Each row is a point. A path goes straight from each point to the next, and from the last back to the first. The post is the endless flat space through its rows: a point in 2 columns, a line in 3, a plane in 4, and so on, so that a path can go around it. How many times does the path go around the post? Going back the other way cancels.

Post, one row:
[[ 4 11]]
Path, 17 rows:
[[  3  64]
 [-33  15]
 [-14 -25]
 [ 16 -16]
 [ 49  12]
 [  7 -12]
 [ -8   7]
 [-16  28]
 [ 28  52]
 [ 43  35]
 [ 13  66]
 [-11   9]
 [-32 -28]
 [-15 -18]
 [-11  10]
 [  2  49]
 [ 17  20]]
Times around: 0

Post, 3 rows:
[[  4  -9   3  14]
 [ -1   1   6 -19]
 [-17 -13 -49  38]]
Path (22 x 4):
[[  4   9 -27  16]
 [ 14   4   7  61]
 [-36  29 -11 -49]
 [-39  48 -52 -11]
 [-44  -8 -49  57]
 [  4 -45   6   8]
 [ 32 -31  36  14]
 [ 21 -19 -33  -4]
 [ 16  -7 -29  -6]
 [  3  41  20   8]
 [-15  -1  -7  25]
 [-25 -21 -30   8]
 [ 50 -55  26  39]
 [-18  19 -83   7]
 [ 12  27  11  20]
 [ 30  -4  14  43]
 [-26  37 -26  25]
 [  0  -5  39  39]
 [ 17 -28  24   5]
 [ -3 -22 -35  21]
 [ 24  15  35   5]
 [ -4  31  30   6]]
Times around: 3

Post (5 x 6):
[[ 13 -48  44  93  28 -26]
 [  5  35  -2  -6   2 -10]
 [-25  33   5 -35 -39  23]
 [ -4   9 -18  31 -11  21]
 [-41  30 -24 -27 -19  17]]
Path, 19 rows:
[[ -7   1 -25  29 -22  57]
 [-33 -23 -34  -7  -1  -9]
 [ 35   0 -29  52 -24  -2]
 [-48  44  -2 -41 -19  -6]
 [ -1  51 -50  35  42  18]
 [ 11 -14  17  31  15  31]
 [  5  33 -10 -31   8 -12]
 [-44  18 -20 -29 -38  -2]
 [-35  15  42  16 -47  16]
 [-32  28  -4 -11 -27  28]
 [-25  38 -12 -34 -15  23]
 [ 36  17 -24 -14  13   1]
 [  4  74 -37 -54   4  42]
 [ -7  20   2  30  -6  29]
 [  3  38 -16 -16   2  13]
 [-25  -9   2   3 -32  29]
 [  1   2 -29  45  14 -30]
 [-21  51 -14  16  -7 -15]
 [ -1  41  18   5 -10  21]]
Times around: 3

Post, 7 rows:
[[-34  -4  19  30 -13 -32 -30   8]
 [  7 -28  21 -16   9  -5 -58 -16]
 [ 46 -20  35  36 -36  28 -14   1]
 [-11 -11   1   2 -73  20  27  15]
 [  8  14   6  12  28  12   6  17]
 [  8   8   7  14  15   6  28 -14]
 [ -8  24 -53 -13  -8 -17  13 -18]]
Path, 23 rows:
[[ 27 -22  13  -2  -2 -11 -10 -42]
 [ -5 -11 -14  37 -12 -23  30 -37]
 [ 35 -49  30  -9 -25  22  -1   5]
 [ -2  -5  32   5 -94 -46 -27 -31]
 [  4   0  50  19 -36  -6 -46 -22]
 [ 22   7  19 -28   7  49 -28  74]
 [  4   3 -22  -2 -36  12   4  49]
 [-16 -33 -15 -18 -15 -24   1  24]
 [ 46  11  21  54 -31   2 -12  42]
 [-50  33  37 -13 -33 -13  -5  32]
 [  8 -15  -8 -21 -58  30 -20 -66]
 [ 35  22 -20  79 -62  -2  30 -39]
 [ 14  27  30  56  14  29  -9  39]
 [ 10  -1  -8  26  13   0 -18   4]
 [ -1 -13 -25  30 -28   3  44  12]
 [-27   0  12  -9  -2 -38   4  16]
 [ 39  13 -22   2 -59 -23  -9 -52]
 [  2  41  35  30  30   7 -21   0]
 [ 20  -3 -18   7 -12  53 -27  25]
 [ 23 -53   7  39 -34  14 -14  14]
 [-23 -30  39  19 -15 -12 -36  34]
 [  3  36 -33  13  10 -57 -28 -20]
 [  9  10  32   8 -45 -20 -14  12]]
Times around: 2

Post:
[[ 28  -8   5  -6  34  62   3 -15   8   3  27]
 [-31  41   8 -25 -13 -26 -40 -21 -11  58  12]
 [ 19  10  -8 -45   1 -41   7  24  63 -18  21]
 [-14 -34  -2 -18  27  -9  -7 -15  43   0   3]
 [  5   4  26 -19  15 -10  -1  46  44 -15  -9]
 [-30 -51 -25   7 -29  -9   4   4 -40 -27  -9]
 [ -6 -40 -13 -15  27   8 -17  26  16 -51  32]
 [-67  10 -30 -52  -6  41 -17 -38 -38  42  11]
 [-29 -41  21 -20   2 -24  24  -1 -49 -28   6]
 [-23 -22   1  16  23  40  20   0  12  -2  47]]
Path:
[[-42 -56  16  16  13  53 -15   6   3 -14  68]
 [  1 -14 -22   7 -12  36 -19  42 -13  -3  27]
 [-25   5 -14  -2   8  31  -9  47   9  -3   7]
 [-44  -3 -16 -29  11  -3   1   5  -9 -12 -23]
 [ 33  -8 -59   2 -20  46  -5 -12  20 -21  20]
 [-17 -22  13 -43  27  16  -9 -44  16  10   4]
 [ 22 -52   1 -21  -1  11   0  -3 -41 -21  25]
 [ -6 -35 -25 -19  28   2 -32  31 -43 -21  27]
 [ -7  12  -9 -24  49  32 -32   1   2   7  -1]
 [ 15  -7  40  13  34 -18  26  10  -4 -14 -11]
 [-23 -16  -7 -54  42  35  38   2 -23 -13  49]
 [-48 -26  15 -49  33  15 -18  56 -11 -15  60]
 [-44 -17  20  14   0  76   4 -12 -16  26  26]
 [ 15 -17  10 -30   8   6  20 -49 -14 -36  25]
 [  7  33  19 -17  29 -35  18   0  37  -3 -53]
 [-38   9 -20 -27   6 -30 -13   4 -12  17 -22]
 [ 28 -32  -9  70 -28   0   4  23  41  15 -37]
 [-25 -28 -32 -24   7  23   6  49  21 -46 -25]
 [-31  35   6 -89  15  17  50 -58   7   1  -9]
 [-25 -55   9  -8  12  47  -6 -42  22  -7 -28]
 [-40 -41  24  -3  -7  -5   5  -3 -29  12  -5]
 [ 23  -3  32 -58   5 -52  17  44  16   3 -39]
 [ 67  53 -37 -21  -1  17   2  11  -5   6  16]
 [-36  -2 -28  -3  21  16  64  19  23 -41  28]
 [ 24  18  19  12  11  43 -13  40 -10 -53  37]]
Times around: 2

Post:
[[ 15   4  10   9   2 -27  -5  20  14   0  -1   1]
 [ -5  17   2  11  11  -4   6  -3  12 -21 -12  34]
 [ 14  55   8  -8 -19  -9   4 -17   6 -15 -25 -32]
 [ -6   1 -12  -1 -18  14  22  17  -5  -7 -13 -14]
 [-14  13  -5   6  35 -13  -1  -1   6   7  -7   5]
 [-13  20   7 -17 -11  -4  14  -7  27  -6 -16  -2]
 [  1   7   4  20  11  -4  24 -26   8 -10  -6  -1]
 [ 29 -42  24   8 -23  18 -25  -7 -28  66  15  29]
 [-17  -1   2   6  -3   7 -10 -15  11 -13 -18   7]
 [-17  -2  13  22  -8 -14   9  27 -11  19 -10  17]
 [  2  15  -7  -2 -11  25   0 -29 -14   1  35 -49]]
Path:
[[-17  25 -18 -15 -24  -9  -5  22   1 -29 -15 -16]
 [ -7  10  -2  -8  -7  -2  27 -31   4   7  -3  17]
 [  5  12   6  -3  12 -20  25 -31  -2  -3 -36  16]
 [  5  25  34  19   4   3 -28 -39  10 -27 -38  18]
 [-12  22 -13 -32  27  20 -28  34  34   0 -15 -18]
 [ -1  12   0 -16 -12  25  51 -28  25  39  -5   4]
 [-15  -3  -7   8  -9  -4  25 -19   6  -1   2 -17]
 [  6 -13 -10  -4  14  -7  -5  -6   1   6   4 -21]
 [  2  -5  16  -4  -9  -5  26 -33  37 -27   1 -20]
 [-10  -8  28  31  -4  17  17 -25  17 -13  21 -22]
 [ 17  17   4   5  20 -10  13 -26  33   4  19   1]
 [-16  23  -5 -41 -40   7  14  -1  23  10 -16  -1]
 [-41 -26  -8   2  24 -28   6   2 -20  40   2 -10]
 [ 13 -10  29  23 -20 -17  21  -4  -8  15 -25  -6]
 [ -9  -7  21 -15  18   9 -10 -11  52 -14   9 -22]
 [ 41  54   3  43  13   0  12 -28  -9 -15  -3 -45]
 [-26  16  -1  10  -5 -23  39 -32  53 -15   7   2]
 [-24  18  -4 -14   3 -32  47 -26  13  18 -50  10]
 [ -2 -34  -6 -18 -13  -3  30 -15  22  23 -14  32]
 [ 13  10 -11  18 -24 -12  27   5   8  -1  41 -43]
 [  9 -15   2  11   0  21   7 -22  -5  17 -15  -9]
 [ 18  26  45  32  13   3  58 -28  -8   3  10  95]
 [-29   6  13   1   6  -9 -13 -11 -13   0 -17  20]
 [ 21  23 -23  -8 -53  -5   0  36 -30  -5 -11 -12]
 [ 17  -3 -10   4  -5 -19  25  -9  28  11   9 -30]
 [ 18   9  -8   0 -27   6 -23  30  11 -32   9 -33]
 [  6   0  -2   9  26  15 -12   4  -3   1  17   2]
 [-45 -15  32  17 -16  10  32 -42 -18   4 -38  10]]
Times around: 1

Post (13 x 14):
[[  0  18 -31 -13  -1  -1  -6 -21   2   0  -4 -12  22  26]
 [-24  35  -9 -36   5  36   1 -23  15 -36 -14   6  22   8]
 [  4  19 -25  17  19 -46 -16  31  -6  -4   8  25  -3  -5]
 [  6  -2  11  -4 -16  20  17 -10  19 -24  -2  19  24   6]
 [ 10  35   4   0 -23  40  -3 -18   6 -42 -11  -3  -1  -3]
 [ -7  35  -3  -3   3 -12   0 -33  -4 -11 -16   9  18  -5]
 [ 15  38   0  12  23  -7  -5  -1  40  17 -20 -11  34  -3]
 [ -5   9 -11 -10  29 -33   4  43 -25  14  34 -25 -22 -15]
 [ 20   1 -38   3  32 -35  -7  16  -7  12 -23 -21 -10  -9]
 [-17  -5   5  -8  -6 -11 -22  34 -32   9 -10  -7  -7  -7]
 [-34  14  10  34  -2  19  41  18 -37 -32   3   9  -8 -10]
 [  7  12 -16  -5  41 -48 -17  17   4  24 -13  -4 -38  27]
 [-23  21  -1  15 -38  24  13 -21  26 -16 -14  16   7 -16]]
Path:
[[  5 -14 -19  -1 -54   7 -38 -19  27 -11 -45  15   0  12]
 [-16  28  -2  20  30 -21 -18   5 -36 -17   8  12   5  12]
 [ 25  20 -30 -18  -1  21   7 -16   4 -17   7   3  31 -19]
 [  9  15  -7 -16 -17   8  36   2  27   5  -2 -14  36 -34]
 [-64 -40 -38  -2 -30 -10  25  22 -54   1  -3 -11  39  24]
 [ 16  -8 -28 -26 -71  19 -17 -24 -10 -35 -18 -21  63   0]
 [ -7   0  -5  18 -40  -4  -3 -38  52  -3 -14  21 -18  -9]
 [-14   9   8   4  21   3  -7 -34 -18  22 -29 -14 -10  15]
 [-18 -15  11  14 -32  14 -26  -8  13   8 -29 -16  17 -15]
 [  0  11 -30 -16  27  -2  -5 -21  12  26 -27 -14 -23  -6]
 [ 32  18  31  28 -28   4 -12  15  50  15 -20  18  36 -34]
 [-43  35  -2  62 -38   3  35  18   9  -9 -35  27   6  -2]
 [-10   6  13 -40  25 -12 -24  36  30 -12  38   1  17  21]
 [ -3 -20  -1  15   4 -19 -28  26 -30  -8  24  22  -1  17]
 [ 18  34   1  21  17  13  -5  15  16   4   3   2 -15 -11]
 [-29  70 -26  12  34  -3  -9 -39 -20 -18 -44 -23 -13  -3]
 [-11  36  12  14  16   0   3 -21   2  -1  -6 -10  -6  28]
 [-10  47 -23 -12  12  10   9 -20  23 -15  25  31  18 -19]
 [ 12  24   4   6  17  34  37  17  32 -28   4  35 -24  38]
 [ -1  20 -28  -3  10 -38   6   9   3   9 -10 -15   1   9]
 [-53  25 -18  -5  27 -41   8 -22 -23 -14 -36  -5  -7  13]
 [ 26  33  16 -19  29 -14  12  -4   4  12 -17 -51 -29  45]
 [ 41  33   7 -20   8   0   4   4  11 -15 -34  14  10   1]
 [ -4  11  33  12   7  16  69  51  19 -19  71   1  95 -53]
 [-41  48 -36  52 -11  11   1   0 -62 -11 -52 -11  28   1]
 [ 11  21  29  47  -1  -7  16  22 -43  -9 -31  13  22 -27]
 [ -6  44 -12  28 -27  39  -2  12  19 -23 -56 -42  36 -54]]
Times around: 3

Post, 17 rows:
[[ 12 -26  10 -21  14 -13 -11  13 -19  38  -6 -28  10 -18 -36  28  21 -23]
 [ -7  -7   8  62   2  -8  12  39  12  -9 -20  -2 -24 -17  36 -15   5  34]
 [  8  10  24 -28  31  35  35  10 -14 -29  10  18  64  -6  11   6 -28  18]
 [ 38   2 -25 -12  26 -15  39  -1   1  12   5 -26 -42 -17  -7  18  27   2]
 [-11 -18  -5  16 -38  34   0   6 -11 -15   0 -37 -11   8   5 -10  18   2]
 [ 11   2  37   3  -2 -29 -26 -11  26  24  -1 -22 -31   7  -4  18  13  28]
 [ 22 -35  21 -47  15 -19  -5 -31  26   4  20  15  17  10  19 -21 -10 -32]
 [  3 -27  31  -4  -1 -12  12 -27  10  34  26  18  15  -8  -1  14  18   8]
 [  1 -25 -22  -1 -16  31   7   9 -11 -21   9  -5 -47  -2   1 -46  -9  43]
 [  0 -13  -2 -59 -60 -24  10  42 -15   1 -12  11  17 -30  40 -18  11 -19]
 [  5 -13  28 -10   8  -4 -21  18   3  21  24 -29 -11  -1  21  39  19 -15]
 [ -4   1   1  -5   7 -20   3   1  17  -4  21 -23 -40 -39 -18  -5  23  13]
 [-34  22  24  -9  20   4  32  24   4  29  28  -3  37   8  -5   7  12  50]
 [ 11  -9  -4 -38  -2  -4   2 -12  30   7  12  22  -2 -14   4   7 -22 -17]
 [  4   7  10 -23 -12 -17 -48 -14  -6   9  31  19 -17  25 -30 -23  -9  -1]
 [-11  -2 -13 -18  -2  39 -47 -37  -7 -15  15  -2  -5   5  23 -31  -4  21]
 [-42 -10   4  75  -2  51 -11 -33 -37 -41 -21 -38 -56  14  42 -26 -33  42]]
Path (25 x 18):
[[-15  -1  23 -36   1  -8  16  19  10  16  -4  19  22 -24  42 -15  12  20]
 [ 29   5  33 -30 -24 -41  26  14  12   6   2  33  10 -79  -6  14 -28 -45]
 [  2 -28 -39  14 -20  16  16  56   0 -25 -14  -5 -21 -29  30 -31 -21 -11]
 [ 10 -10  38   1  40  -8 -12 -15  -6 -38   2  15 -32  -5  21  39 -41  15]
 [-20  15  -5  -2 -22 -24  20 -14   1  -1 -15 -40 -47   6 -43 -31  33   7]
 [-13 -24  44  41 -87  32   1  57 -31  68 -12  17  19  47  36 -18   9  45]
 [  1   8  28 -16  25 -42 -29 -10   3  27  50  -8 -34 -35  -1   7 -29  20]
 [  4  -4 -22  -3 -19  12  25 -27  -4   7  42  50 -35  -4 -27  30 -17  50]
 [ -9  -2  18  -7 -24 -38  13  -3  -1   2  12   7 -16 -14 -38  -9  37  27]
 [ 10 -23  24  27 -15  15  32 -49 -29  -5 -21  15 -13  35 -12 -84  -5  32]
 [  0 -43  74   8   9  22 -34 -18  -8  36  26  -7  17  33  49  37  11 -19]
 [  5   6  18  -1  -3  19 -13 -83   8 -50  15  17   4  12  21  -2  18  -6]
 [-23 -13 -20  11 -12  17  19 -27  23 -37  15   6 -27  23 -40 -21 -95  15]
 [ 33   2  11  30  24 -31  22 -32 -34  43  30  28   8  20   0  12 -24  10]
 [-43 -12  13  -9  -2 -22 -25  35  21  14   2 -31  21  34 -19  28 -11 -26]
 [  7   2  12 -26   2  39 -44  34 -14 -14 -18 -29  14   8 -15  22  16  -9]
 [ 14   7 -12 -30 -12  -3  10  21  17  41  11  -8  54 -25 -29  -1  67 -27]
 [ 36 -30  12   1   7  -5  -6 -11  21  40  15 -29 -27  -7  -6  14  -5 -10]
 [ -8  16 -61  -8   4  18  35 -27   5 -27  31  16   1  -7 -18 -27 -17  17]
 [-24  37 -11 -38  34   6 -58  30  12 -72  12  -1   1 -22 -42 -25  -2   4]
 [  6  34   6  32  13  -7 -24  -7  27 -39 -13 -60 -47   7  14  17  36  29]
 [  7   9   8  22  13 -43  84 -52 -42  20 -14  18  19 -37 -12 -17   9  64]
 [ 16 -21  51  -8 -26 -24  33  30  36  20  44 -12  11 -56 -35  -9  29  -9]
 [-15 -41  44   8 -22  45 -42  60   6 -24  36  -5 -17   8 -32 -26   9  -1]
 [ -2 -37 -22  -6 -14  44  -3  50  30 -38  14   9   2  -3  31  -6  32 -22]]
Times around: 2
